Each row is a point. To make a cloud, some directions were put in groups of two or more. Within a group, all points are equally far from the middle, so they leave a hole (a ring in 2 directions, a hollow ball in 3). The other directions are filled evenly. Then the cloud was stretched, turned, moved and blurred a little. Count the holes, and give their numbers of directions, smallest first.
In the rows, zero is written as 128.

Cloud (15 x 2):
[[135  86]
 [189 134]
 [ 72 165]
 [205 131]
 [133 139]
 [148  62]
 [128  79]
 [166 120]
 [183 113]
 [139 147]
 [101 127]
 [ 91  54]
 [155  85]
 [164 184]
 [157 163]]
Holes: 0

Cloud (13 x 2):
[[126 133]
 [169 135]
 [ 96 115]
 [ 94 144]
 [169 142]
 [137 161]
 [216 145]
 [ 47 138]
 [118 161]
 [164 179]
 [165 118]
 [ 86 186]
 [197 105]]
Holes: 0

Cloud (19 x 3):
[[102  54  84]
 [115 101 117]
 [194 197 123]
 [110 113 166]
 [ 96  79  49]
 [ 94  50  91]
 [137 160 157]
 [177  97  70]
 [108  83  97]
 [166 114 129]
 [177  65 115]
 [101 155 123]
 [109 104 109]
 [120  50 135]
 [101  40  99]
 [ 84 112 120]
 [104 113 100]
 [147 172 118]
 [103 121 171]]
Holes: 0

Cloud (30 x 4):
[[ 92 141 164 157]
 [206 143 122 114]
 [ 94  77 155 134]
 [ 96  73 133 110]
 [147 170  89  91]
 [202  79 138 134]
 [150 168  91  84]
 [208 138 148 120]
 [128 153 148  50]
 [ 84  87 117 131]
 [166  72 112 198]
 [ 95 120 166 168]
 [203  81 121 126]
 [ 95  74 132 112]
 [113  99  66 154]
 [182 130 193 107]
 [177 104  91  77]
 [116 170  93 106]
 [151 139 197  82]
 [169 166  86 125]
 [103 177 160 104]
 [130 137 146  46]
 [ 89  90  96 133]
 [143  64  72 131]
 [132 154 129  49]
 [152 170 194 113]
 [113  71  80 122]
 [158 169 193 118]
 [129 117 168  57]
 [195 134 100  92]]
Holes: 2 (2, 2)

Cloud, 31 rows:
[[155 127 173  77]
 [162 119  77 138]
 [134 169 165  75]
 [ 66 172 170  91]
 [170 116 145 169]
 [132 161 157  66]
 [ 57 137 101  82]
 [ 81  97 104 182]
 [133 104 168 180]
 [147  80 111 176]
 [ 98 105 201 128]
 [ 51 124  97  95]
 [ 55  99  91 129]
 [163 172 144 140]
 [156  90 122 178]
 [170 150 171 128]
 [114 110 185 172]
 [ 96  92 115 188]
 [ 81 135 150 186]
 [105 140  89  68]
 [ 91 124 170 181]
 [ 72 115  99 179]
 [ 71  94 178  98]
 [118 138  66  99]
 [ 81 133 189 156]
 [116 101 151 191]
 [ 71  66 123 109]
 [ 64 137  85  90]
 [150  82  94  94]
 [ 68 139  80  95]
 [125 146  61 121]]
Holes: 2 (2, 2)

Cloud:
[[ 92 140 179 106 112 175]
 [151 105  96 131  78  82]
 [110 144  70  89 132  96]
 [133  77 142  91  77 103]
 [151 129  98  57 134  95]
 [195 113  79  75  95 156]
 [197 184 162  82 108 165]
 [136 132 174 177  95 122]
 [148 219 157 130 119 104]
 [127 190 122  55  74 143]
 [145 178 123  58 128 186]
 [106 188 176  92 140 126]
 [105 141 154  79 177 116]
 [133  97 155  88  58 113]
 [214 173 152  98 132 170]
 [147 107 148 179 121 100]
 [104 147 108 162 182 116]
 [119  92 122 115  47 107]
 [184 165  69 114  60 157]
 [118 187  65 140 109 181]
 [150 124  96 144  36 166]
 [167 220 169 112 111 135]
 [ 74  84 115  95 131 124]
 [164 133 135  56 153  96]
 [157  44 104  95 125 156]
 [189 154  60 130 140 118]
 [201 206 122 134 124 161]
 [ 98 108 149  87 182 130]
 [152  99 163  79  90  95]
 [179 144  50 110 130 118]
 [164  74  74 124  86 179]
 [136  41 104  99 131 150]
 [189 125  76 148  75 167]
 [156 196  79 105  49 142]
 [ 61 120 103 134  74 130]
 [221 144 140 108 177 139]
 [147 124 146  75  54 102]
 [182 206 158 140  88 129]
 [139 148  41  95 140 153]
 [ 85 179 118 161 136 109]
 [126  97 131  94 129 214]
 [150 103 123  80  79  85]
 [173 160 194 130  92 119]
 [160 114 105 182 113 192]
 [ 94 113 117 169  64 123]
 [116 139  50 115 153 122]
 [191 151 116 145 155  88]
 [180 210 147 141  87 131]
 [130 157  79 161 161 188]
 [ 72 145 102  82 108 109]
 [108 104  78  95 123 201]
 [161 144 146 166  93  88]
 [104 118 183 109  95 174]
 [ 77 170 127 172 109 134]
 [121 145 111 158 201 130]]
Holes: 3 (2, 2, 2)

Cloud, 53 rows:
[[126 172 121 125 142 184]
 [171  89 176 166  67 148]
 [195 115  86  91 171 171]
 [148 157 166 108 123 142]
 [ 57 129  87 134  87 162]
 [ 80 147 154 206 179 159]
 [184 147 213 125  80 115]
 [ 85 123 148 107 155 184]
 [199  89 141 160 162 153]
 [ 79 171 174 151  59  86]
 [142  91 140 163 101  73]
 [165  72 143 166 144  68]
 [179 107  43 103 144 136]
 [ 53 148 108 106  83 165]
 [106 146 145  82 130 142]
 [136 106 104 213 119 151]
 [ 56 141 150 145 100 182]
 [188 112 120 163 149 166]
 [116  62 108  82  86 154]
 [ 71 102  95 126 108 160]
 [111 167 171 123 108  91]
 [112 115 112 151  53 113]
 [152  49 136 111 110 161]
 [162 108 125 166  93 180]
 [204 130 177 122 107 118]
 [170 142 128 152 141 195]
 [152 135 208 116 110 162]
 [130 116 146  81 193 177]
 [174  87  88 129 139 111]
 [161 141 208  92  94 132]
 [ 82 180 140 190  95  65]
 [108  71 120 103 166 105]
 [188 143  79  70 132 157]
 [ 82 143 190 165  70  82]
 [161 133  92 204 109 121]
 [169 189 143 170 140 116]
 [ 60 145  80 197 120 154]
 [182 133 117 191  95  80]
 [134 136 137 162   8  72]
 [170 114 112 163 114 185]
 [178  94 132 182 141 174]
 [202  78 124 103 202 183]
 [158 142 131 154  14 145]
 [119 185 122 168 154 176]
 [ 79 135  81 105 176 148]
 [144  68 132 138 100 149]
 [ 84 107 174 140 137 129]
 [121  74 119 165 155 117]
 [ 81 162 141  97  78 110]
 [ 71 142 175 162  73 110]
 [109 151 159 122 137  91]
 [186  98  90 101 116 133]
 [ 99 161 195 188 116  82]]
Holes: 1 (2)

Cloud, 88 rows:
[[127  71  82 119  90 162  91 164]
 [ 82 152 114  65 146 188 178 124]
 [115  83 205 147 119 174 107  93]
 [127 110 107 128 111 179  96 192]
 [121 191 209 102 120 160 123 104]
 [113 192 151  96 148 153 204 108]
 [148 141 200 121  73 127 169 159]
 [103 141 154 106  47 146 156 126]
 [ 93  35  69 151 154 144 139 185]
 [163  31 108 102 194 225 177 119]
 [ 74 109  86 136 111  81 158  70]
 [168 112  69 152 140 172 116  86]
 [196  96 141 157 120 102 163  84]
 [137 121 214  95 152 127 147 143]
 [160 105 185 127 128  94  96 147]
 [109 124 155 111  56 168 143  37]
 [142 136 152 122  92 127  78 134]
 [113  81 165 124 104 124  70  52]
 [210  76 117 102 117 149 115 138]
 [133 133 109 111 140 209 152 180]
 [ 73 118 137 121 171 160 116 170]
 [102 176 176  91 112 205 138 106]
 [126 120 136 121  62 170 112 118]
 [108 167 167 115 142  82  81 121]
 [160 112 173 133 135 126 106 210]
 [156 150 198 104 131 107  82  72]
 [ 94 127  95 141  94 201 141  81]
 [174  57 137 150 187 159 111  84]
 [211 140 121  70 123 103 169 152]
 [193 117 127  71 154 173 112 149]
 [ 75  77 156 104 168 183 149 129]
 [121 112  64  87 158 166 143 172]
 [125 172 111 167 109 116 154 157]
 [ 85 100 183 106 176 161 147 129]
 [123 135  96 152 162 210 128  87]
 [ 65 118  84 139 161 128 120 128]
 [108 158 122 137 125 188 130 126]
 [102  93  87 123 144 141 172 229]
 [173 111 112 174 145 115 162 130]
 [153  71 229  58 182 115 134 187]
 [157  37 107  95  83 103 106 173]
 [116  97 111  69 143 118 133  92]
 [123 122  26 118 195 178 108 193]
 [169  64  66 131 130 130 105  55]
 [193 130 139 150 157 139  79 145]
 [224 129 165  94  97 190  83 132]
 [156  56 136  91 130 214 133 109]
 [134 117  94 134 153 172 120 162]
 [147  98 147  92 210 155 121 151]
 [141 143  96 113 100 144 108 199]
 [114 131 136  83 145  95  87 140]
 [104  64 129 135 116 162 138 169]
 [146 136 151  90 129 107 162 169]
 [115 133 158 143 144 164 121 227]
 [106 142 131  97 163 140 136 188]
 [211 113 154 103  35 132 130 129]
 [ 97  91 126 110  63 103  92  79]
 [ 84 113 140 139 104 126 216 102]
 [152  81 102 148 143 136 124 103]
 [134  33 133  92 140 178 138 166]
 [175 182 108 124 109 169 209 185]
 [136 121 145 133  93 108  97 119]
 [159 110 237 109 146 103 153 142]
 [123  96 165 130  70 137 115  82]
 [240 127 158 146 148 118 188 175]
 [208 134  80  94 120 112 124 175]
 [140 144 135 157 168 139 126  43]
 [ 92 130 172 135 209 204 165  92]
 [ 92  77 173 173 123 174 127 135]
 [167 102 108 103 109 155 101 172]
 [151  87 139 135  61  63 142 108]
 [107  78  81 124 117 192  32 161]
 [142  46  62 109 141 146  68  84]
 [ 98  51 135 124 119 120 162 204]
 [173  73 218 134 113 171 125 104]
 [110 136 180 100  39  72  92  86]
 [154 145 179 118 105 192 146 222]
 [144  83 153 194 141 156 134  33]
 [125  38  78 144 181 143 145  87]
 [158  64 152 197  82  84  92 106]
 [ 72 104 157 167 168 166 145  93]
 [103 146 158 131 115  76 137 181]
 [146  53 136  70 168 172 124  87]
 [142 112 116 129 200  95 153 101]
 [181  92 106 165 103 201 208 113]
 [194 143 135 131 137 103 109 107]
 [ 93 132 208 120 117 187 121 132]
 [109 168 108 125 139 192  68 156]]
Holes: 0

Cloud:
[[165  87 123 162 169  69 113  94]
 [140 128 143 115  95 155  95 170]
 [156 173 156 178  49  88 180  71]
 [ 82 107  78  99 163  90  75 188]
 [ 98  82 140 149 132 105  92  81]
 [166 188 171 164 114  87 135 163]
 [132 182  48 152 139  98 102 122]
 [165  71 195  74 149 118 153 165]
 [159 105 131 171  92  96 114 162]
 [ 56  89 139  80 109  87 148 106]
 [ 42 165  75 163 196 112 110 155]
 [156 113  83 121 123 187 117  86]
 [103 124 155  93  54 107  70 161]
 [ 61 153  96  97 117 113  46 128]
 [105 114  67 175 122  62 102  83]
 [ 76 175  96 168 100  73 114  90]
 [ 45 126 114 106 104 119 102  99]
 [ 85 100 140  97 134 172  69 196]
 [192 103 140 146 115 139 128 133]
 [148 169  77 141 109 110 103 158]
 [ 74  90 103 149 125 125 147 139]
 [159 193 152 115 144 157  94 134]
 [150 161 123 154 153 175  79 112]
 [101 128 106 150 180  42  80 117]
 [117 159 167 153  99 133  94 120]
 [172 160  79 161  85  88 157  87]
 [130  22 195 148 143  96 106  69]
 [ 63 121  57 147 191 107  95 131]
 [ 57 150 104 191 104 131 163 153]
 [157 155 137 100  68  61 101 154]
 [ 91 113 119  80 109  97 144  80]
 [114  94 174 117 156 120 153 155]
 [140 186  73 159 114  66 111  80]
 [ 75 128 110 144  45  54  88 132]
 [130 133 162 173  59 103 117  97]
 [116 114 167 159 143 154  65  98]
 [ 74  73 149 216 118 165 106 122]
 [ 80  85 170 113 133  81  54 141]
 [176  75 123  81 131 126  70 144]
 [118  74 124 214 124 132 135  81]
 [ 77 195 106 128 162  98 126 177]
 [159 121 158  50 100 114  90 167]
 [143 127 196 132 141 121  56 103]
 [ 43 129 120 196 124  79  97  94]
 [ 93 113  41 144 100  62 120 117]
 [ 88 120  68 115 146  94 144 149]
 [ 92  79  68 175 124  76 134 135]
 [213 102 129 122 130 142 165  89]
 [ 37 101  68 142 185 147 129 149]
 [166  92 114 167 116  93 156  69]
 [174 141 182 130  48 122 134 150]
 [169 157  70 156 135 129 184 100]
 [ 62 158 141  92 152 100 122 210]
 [197 133 169  81  99 137 105 152]
 [104 162 196 126 134  85 115 110]
 [179 167 163 111  75 155 117  68]
 [ 98 122  88 161 124  69  90 173]
 [159  93  91  79  84 187 126 125]
 [108 186  97 152 108 162  95  98]
 [ 98 146 100 160 105 126  99 186]
 [ 43 125 114 155 202  72 114 194]
 [107 115 136 146 134 199  94 126]
 [105 132 116  63 102  41 127 157]
 [166 142  56 129  74  84 100 158]
 [129 195  94  75 127  76  79 193]
 [178 192  95 143 141 127 123 144]
 [133 139 122  98 156 124  95 143]
 [ 96  70 142 106 102 171 162 190]
 [ 95 144 183 161 124  46  80 149]
 [ 50  81 135  89 159 111 144 129]
 [ 50  97 167 144 159 116 115 198]
 [144 136 160 123 116 128 128 159]
 [ 63 215 148 102 186 120 100 160]
 [222 127 130 111  91 183  98 149]
 [202 105  46 156 119 139 113  54]
 [129 133 112 154  88  50 183 103]
 [147 148  98 108 120 199 116 169]
 [ 59 215  91 115 146 108 134 206]
 [187 171 106 124 135 117 145 130]
 [ 83 128 143 130 143  32  66 136]
 [ 85 163  99 182  94  83  92 108]
 [182 108 170  80 147 159  71 178]
 [ 84 101 144 209 164  94  94 206]]
Holes: 0

Cloud (94 x 9):
[[133 156 122 222 111 100  98 110 113]
 [ 95 147  97 164 137 163  97 104  59]
 [128 155  73 168 146 132 128 110  56]
 [178 125 147  72 147 109 121  84 170]
 [150  44  54 121 150  72 108 120  90]
 [138 118 161 174 129 116 144 165  71]
 [115 146 175 191 129 213 152 141 101]
 [119 152 180 100  82 113  49  75 148]
 [153 147 150 207 156 155 136  93  70]
 [107  64 105 169 134 172  73 114 166]
 [124 181 168 126 167 101  93 114 122]
 [140  70 109 107 150 209 199 165  98]
 [112 101  99 154 191 130 108 153 100]
 [118 107 153 202 148 207 137 161  79]
 [ 89 137 126 112  61 153 133 148  88]
 [131 139 154 112 114 145  87 177 155]
 [140 114  77 162 107 209 120 134  74]
 [113 133 150  76  71 185 179 136  76]
 [165 138  41 114 172 106 163 120 123]
 [150 123 126  75 104 157  41  86 106]
 [133 145  62  69  86 126  84 117 110]
 [122 139 114 197 166 185 168 111  76]
 [122 142 111 156 182  66  91  73 100]
 [104  74  75 100 137 118  42  88  85]
 [131  73 184  67  93 144  76 132 134]
 [160  53 167 104 125 197 127 114 142]
 [103 135 206 169 103 158  28  72 116]
 [159  49 105 123 146 150 174 117 135]
 [125  84 102  86  74 206 165 127  69]
 [106  83 126 137  87  89  21 134 116]
 [151  57 153 133 119 129  58 131 106]
 [125 157 116 168  60 163 115 164  88]
 [ 84  49 135 156  95 157  65 148  93]
 [123  91  76 115 175 174 122 116  59]
 [110 110 107 179  68 161  32 118  92]
 [156  96 131 104  76 212 119 142  61]
 [129 100 107  91 124 173 209 162 102]
 [116 131 106 185 170  84  62  72 137]
 [107  89 146 166 144 161  14  89 122]
 [165  64  76 122 160 147  86  80 117]
 [ 87 100 110  97 102 184 155 112  52]
 [188  99  72 134 184 141 187 131 121]
 [113  80 140  98 103 175  98 125 173]
 [150  96 173 121 139 189  53  86 155]
 [109 210 179 134 126 123 121 104 121]
 [108  58  93  71  95 109  74 131  84]
 [183 146 130 133 112 114 125 102 147]
 [145  68 116 139 148 200  98 166  80]
 [132 141 143  90  88 125 166 161  64]
 [126 191 177 172 125 104  99  71 135]
 [172 114 114  78 155  95 183 105  86]
 [148  86  56 178 204 125 168 122 137]
 [ 79  51  96 180 110 118  52 131 102]
 [117  75 179 140 140 184  45 112 158]
 [126  38  95 146 136 196 128  92  89]
 [112 110 114 163 161 168 208 131  77]
 [131 105 120 135 194  69 118 136 165]
 [157 149 111 103  87 163  80 136  98]
 [139 120 114  64  45 135  85 106  96]
 [ 98 116 173 118 114 207  87 116 147]
 [108 168 146 210 116 117 106 151  98]
 [146  74 144 141 129 208 133 189  97]
 [149 155 143 159 143 156 191 116 146]
 [182  69 131 113 112 120 102 135 127]
 [148 139 124 201 158  91  73 106 101]
 [ 89  86 134 123  55 129  68 135  82]
 [120  67 111  96 140  72 109 105 103]
 [139  73 124 114 183 197 111 151 109]
 [137  41 141 106  79 161 112 143  89]
 [114  42 104 114 128 227 155 131  69]
 [ 88 111 141 175 141 221 143 123  70]
 [139 139  89 114  72 188 106 121 116]
 [126  87 118  95  59 164 106 101  38]
 [129 122  70 147 108 173  62 114  78]
 [122 156 107  98 152  82 124 144 148]
 [144  82 119 191 215 141 127 104 133]
 [137  97  67 170 125  65  60 100  82]
 [155 100 145  49 142 203 129 137 144]
 [113  96  96 127 139 183  73  94  38]
 [143 101 154 170 109 108 116 117  62]
 [165 167  86 179 112 119 152 126 105]
 [115  86 178 126  86 186  60 132  47]
 [119 120  41 152 141 154 122 121  59]
 [104 113 146 147 130 206  94 141 146]
 [113 123 168 124  65 136  22 110  92]
 [165 127  84 192 149 152 167 129  77]
 [109 108 132  53  89 112  55 118 140]
 [138 114 151 103 130 108  30  96 183]
 [161 123 181 116 133 157 215 140 120]
 [ 97  64  87  85 128 126  67 137  87]
 [162  84 111 142 118 134 167 102  70]
 [139  90  98 107 167  40  91 128 163]
 [116  47 120 156 151 152 154  96  89]
 [148 110 166 118  90 113  67 128 181]]
Holes: 2 (2, 6)
